Rows are points. The window is the flat piece filled in between its corners: a triangle in 3 columns, a solid with four corners in 4, and so on. A path goes straight from each point to the next, and from the last back to the first. After which points does the path pass through the window?
(in the rows, 128 means zero)

Window (4 x 4):
[[129 105 114 115]
 [140 109 131 161]
 [137 198 164  87]
 [ 87 121 128 195]]
Path:
(1): [118  99 101 176]
(2): [166 140  99 114]
(3): [116 126 181 104]
(4): [122 159 168 125]
(5): [128 198 102 111]
(6): [ 97 200 103 150]
(7): [129 148 167 119]
(8): [113  93 136 137]
Through the window after points: 4, 6

Window, 6 rows:
[[176 148 124 118 116 149]
 [172  64 164 130 164 161]
 [157 157  70 147 142 145]
 [ 97 125 171 148  80 124]
 [ 79 155 119 114  86  99]
 [189 123 155 155 111  78]]
Path:
(1): [159 116 171 129 152 121]
(2): [ 74 200 147 148 109 140]
(3): [100 130 113 108  87  92]
(4): [181  97 127 130  91 162]
(5): [159 170 125 170 186  79]
(6): [171  98 163 137 172 160]
(7): [162  60 146 121 123 143]
(8): [126 117  83 116  91 132]
(9): [126 156 146 147 124 144]
(10): [129 142 163 142 126  96]
(11): [113 107 128 143  63 115]
(12): [159  77  98 182 114 149]
(13): [142 170 148 101 148 127]
(14): [141 157 131 169 194 155]
(15): [180 109 115 104  96 121]
(16): [154  89 156 141 108 130]
Through the window after points: 2, 6, 12

Window, 9 rows:
[[159 157 180 108  81  97 113 230  97]
 [ 91 124 125  95 162 160 130 144 115]
 [150 169 158 149 120 112 195 109 116]
 [ 42 159 162  76 155 154  86 136 106]
 [130 242  94 122  96  90  61 120 131]
 [ 95  97 123  95 102 116  98 107 173]
 [113 113 155 152 166 138  72 120 140]
 [184 112 139 130 123  37 126 126 116]
 [138  88 155 128  96 145 165 108  92]]
Path:
(1): [ 92 131 136 148 104 109 101 147 113]
(2): [146 166 160  91 133 147 155 131 122]
(3): [188 154 147 105 134  79 110 132 106]
(4): [149  96 137 139 114  56 134 124 123]
(5): [ 72 128 114 150  91 105 106 128 117]
(6): [137 110 154  85 139 128 100 123 165]
(7): [141 175 148  89 136 143 103 116 137]
(8): [ 86 142 132 175 111  83 142 154  94]
(9): [ 95 164  94 132  82  85 111 131 110]
(10): [158 201 150 123 128 117 117 122 131]
(11): [154 129 158 112 125 100 102 130 136]
(12): [ 72 153 143 176 111 139 132 145  76]
Through the window after points: 3, 5, 7, 9

Window (12 x 12):
[[127  87 174 101  99 138 160  68 129 164 156 158]
 [ 98 104 143 147 157  48  70 180 117 122 154 189]
 [133  98 118 118 158  72 153 106 129 102 154 145]
 [125 117 117 111 120 137 121  82 158 182 147 112]
 [130  52 166  89 116  61 126 140 117 144 118 127]
 [ 99 186 161 185 162 121  78 190 158 111  74 170]
 [126 157 176 160 152 117  57 188 137  86 140 138]
 [ 90 150  99 109  73 156 164 119 155 133 155 125]
 [ 99 154 185 116 187  77 107 177 131 138 144 149]
 [141 195  99 137 138 206 149 137 100 167 135 142]
 [ 76  78 140  68 123  97  95  99 125 103 123 144]
 [102 151 134 127  83 130 143  69 101 157 134 108]]
Path:
(1): [148 192 166 106 146 105  91 143 146 139 139 157]
(2): [151 160 101 113 116  81 120 120 114 144 140 170]
(3): [116 123 130 131 156 147 150 125 126 127 144 129]
(4): [ 30  70 149 102 170 126 108  88  81 169 119  86]
(5): [146 139 138 121 112 102 132 147 142 107 143 177]
(6): [143 159 158 121 129 115 124 141 147 130 134 150]
(7): [ 95 138 149 137 158 122  95 156 114 130 144 135]
(8): [ 47 107 183 119 171 127  94 160  98 174 136 122]
(9): [143 154 142 119 138  75 128 131 146 107 143 157]
(10): [159 170 153  68 108 101 153  94 145 160 199 168]
(11): [ 82  44 163 158 129 134 107 128 117 129  82 125]
(12): [ 90  92 136 146 169 101 121 134 150 140 161 100]
(13): [152 161 165 104  76 111 120 130 103 145 104 193]
(14): [136 158 133 105 100  69 153 114 139 111 161 187]
(15): [103  75 133 150 194 114  91 148 120 129 127 112]
(16): [ 67  87 152 136 138 106 126 160 119 138 122 135]
Through the window after points: 2, 6, 8, 10, 14

Window, 14 rows:
[[ 89  74 182 111 151  70 141  79 121 146 185 144 126 154]
 [128 137 116 115  74  59 117  93 198 172  97 106 130  61]
 [107 150 108 133 111 135 213 138 169 131 119  85  96 188]
 [ 56  87 114 119 138 154 180 189 132 139 125 169  70 179]
 [ 88  76 169  97 116 166 130 125 168 124 153 139  69 175]
 [129 171 119  88  68  98 137 128 138 156 127  87  92 204]
 [161 139 130 171 120 160 139 123 117 109  72 158 119 124]
 [ 80 125 120 144 160 108  94  94 138  91 105 121 138 154]
 [139 162  44 118 152 136  77 136 129 108 190 153  60 148]
 [161  99 122 148 104 148 121  88  69  62 113  82 132 162]
 [ 90 127 125 139 102 103 104  88 147  76 135 128  67 159]
 [147 106 182 143 124  90 149 166 123 158 119  89  91 187]
 [101 141 145 117 154 123 124 123 132  72  85 132  89 114]
 [125 121  96 122 105  92 103 129 167  47 130 150 149 134]]
Path:
(1): [ 78 155 113 174 114 139 128 174 132 117 159 140  98 122]
(2): [132  97 139  95 139  99 145  87 160 109  85 116 106 146]
(3): [144 123 120 104 122 113 126 101 139 132 112 118  76 199]
(4): [ 43 123 153 137 120 114 126 155 144  80 157 118 130  95]
(5): [112 132 126 137 100 128 126 125 148 113 145 120 120 147]
(6): [112 110 108 110 127  97 160 119 149 132  95 123  82 171]
(7): [105  33 132 104 208 130 123 107 138 132  89 147  92 180]
(8): [118 212 130 163  48 116 143 141 117 106 156 103 112 133]
(9): [131 131 151 144 100 168 108 131  97  90 124 100 124 148]
(10): [137  97 106 124 123  77 145 100 136  98 120 119 109 168]
(11): [166  77 133 114 130 124 134  66 132 119  86 125  86 163]
(12): [ 82 122 144 116 112 137 134 154 147 117 150 126  92 165]
Through the window after points: 9, 11

Window (14 x 14):
[[127  76 104 111 118 198 116 102  48 152 133 132 155 142]
 [158 147 130 104  75 119 132 120 138 104 153 149 100 134]
 [ 96 138 148 123 131 163  92 114 145 171 122  63 130  81]
 [155 170 179 163 122 129 135  65 127 125 130 136 158 121]
 [145 197 123 136 145  99 144 123 119 115 135 126  98 115]
 [142 158 126 164  93 164 155 140 136 114 112 104 160 157]
 [156 122 130 158 141 128 161 137 170 156 158 123  67 157]
 [244  77 147  92  78  85 106  81  70 131  68 146  77  88]
 [117 149 132 126 150 154 166 174 187 162 124 169  66 144]
 [159 131 153 111 101  91 188  82 142 101 106 116 133 137]
 [ 68  78 162 168  84 123 144 201  87 105 119 144 188 222]
 [128 160 109 124 182 140  54 132 223 119  98  88  92 116]
 [183  83 118 111 107 133 145 121 108 188 133 138 175 138]
 [125 112  96 185 128 151 116 130 150  80 124 126 185  93]]
Path:
(1): [220  90 155  90 157 136 145 131 119 131 167 122 108 126]
(2): [183 141 169 125 160 148 136 163 110 110 152 109  89 115]
(3): [ 89 143 119 151  89 118 118  80 185 157  96 112 165 125]
(4): [124 128 104 179  75 138 113  78 141 158 123 123 148 134]
(5): [178  95 151  92 159 124 171 173 120 113 131 134 145 136]
(6): [176 110 151 121 127 140 124 137 145 123 125 114 111 129]
(7): [131 135 110 160 116 109 158 101 132 172 135 135  78 137]
(8): [138 111 119 144 110 130 138  81 126 152 111 130 126 134]
(9): [174 164 141  98 140 149 118 158 154 116 153 101 113  81]
(10): [178 157 197 107 102 150 200 186 123 137 164  90 100 118]
(11): [105 115  96 150 143 113  92  82 150 135  96 167 128 142]
(12): [115 160 108 160  86 122 104  87 147 136  68 121 111  97]
Through the window after points: 4, 6

Window (14 x 14):
[[130 165 118 161  59 130 168 129 157 122 135  59 164 128]
 [173 142  95 200  67 193 107 126 152  42 134 145 140 137]
 [146 144 127 185 174 152  92  71 128 169 128 115 100 104]
 [128 114 110 181 150 102 136 135 122 149  99 121  76  95]
 [ 90 166 137 135 159  85 191  81 109  89 123 103 145 113]
 [143 188 130 122 132  67 165 164 169 125 145  88 180 176]
 [132 169 160 132 134  97 217 113 140 164 152 137 110 120]
 [ 98 121 135 160 119 191  67 109 164 105 113 139  78 100]
 [169 120 116 138  84 162  71  82 122 116  89 135  83 122]
 [ 95 147 137 150 117 104 191 117 121 161 102 158 188 127]
 [150 127  90 141  68 159  90 137 128  88 179 126 153  98]
 [114 113 100 169 129 208  78 103  87 120 128 124  57 151]
 [125  70  91 167 127 163  97  63 156 117 136 129  82 139]
 [113 179  83 110 150 125 216 116 148 142 102 127 155 104]]
Path:
(1): [151 108 137 161 139 139 147 110 124 121 132 121 133 136]
(2): [ 92 200  73 139  97 105 161  93 148 139 120 107 111 102]
(3): [118 148  93 182 108 126 123  95 150 113 130 125  96 120]
(4): [136 124 147 128 145 152 164 128 125 130 138 120 159 128]
(5): [136 125 133 131 119 176 150 140 121  88 135 104 117 121]
(6): [119 188  81 173 135  74 120  97 159 173 118 136 139 165]
(7): [104 146 103 166 115 143 130 102 130 123 121 144 112 129]
(8): [194 137 184  80 140 136 161  99 122 115 138  62 151 113]
Through the window after points: 5

Window:
[[122  62 183 143 145 115  91 158  77  45 103 109 119  86]
 [133 140 107 154 200 117 149 117 164 153 114 127 152 131]
 [ 69  60 169 106 154 119 168 112  96  80 138  71 119  52]
 [ 83 169 120 170 122  86 142 138 115 129 107 145 111 156]
 [ 82 129 103 161 186 171 156  92 148 104 179 140 138 142]
 [128 130 117 137  69 133 108 121 116 137  98 129 149 145]
 [130 139 124 148 187 119 147  92 131 165 211 148 116 122]
 [149 172  84 111 106 136 131 176 142 125  93 191 106 135]
 [ 59  76 160 102 145 118  63 101  72  75  78  86  87  68]
 [179 154  75 186 136 113 162  91 175 113 129 175 103 118]
 [147 147 101 102 108 113 121 136  97  89  91 103  96 180]
 [137 114 152 137 112 153 136 133  88 121  53 142  77 145]
 [142 177  95 125 116 121 140 115  61 114  73 170 145 146]
 [ 99  70 125 151 147 154 109 154  52  83 117  50  91  50]]
Path:
(1): [ 93  90  89 136 167 112 135 136 107 101 103 133 116 127]
(2): [138 168 158 155 112 165 116  93 119 107 143 112 104  86]
(3): [131 168 143 107 116 140 139 143  87  89  88  98 111 130]
(4): [131 103 103 145 135 117 133 116 127 115 113 146 101 135]
(5): [102  84  97 129 133 123 114 134 120 115 105 122 144 124]
(6): [153 192 187 142  69 134 108 100  74 102  94 125  88 124]
(7): [128 171 160 121 113 177 133 121 101 170 141  81 136  86]
(8): [117  70  75 166 157  73 128 121 144  69  59 188 114 184]
(9): [ 88  94  83 146 121 105  90 135  81 120 108 144 103 111]
(10): [160 154 185 108 130 138 161 125 129  90  89  90 127 121]
(11): [106 165 159 121 130 128 125 113 135 100 108 144 114 113]
(12): [145  58  44 160 153 112 149 159  89 115 152 108 125 117]
(13): [119  89 101 159 140 113 132 127  89 103 109 137 107 118]
(14): [121 136 156 120 139 136 134 125 134 104 122 107 107 116]
(15): [106 162 163 153 127 104 125 160 128  85 103 121 120 102]
(16): [131  54  91 115 146 135 116  85  52 137 106 125  89 134]
Through the window after points: 1, 3, 5, 7
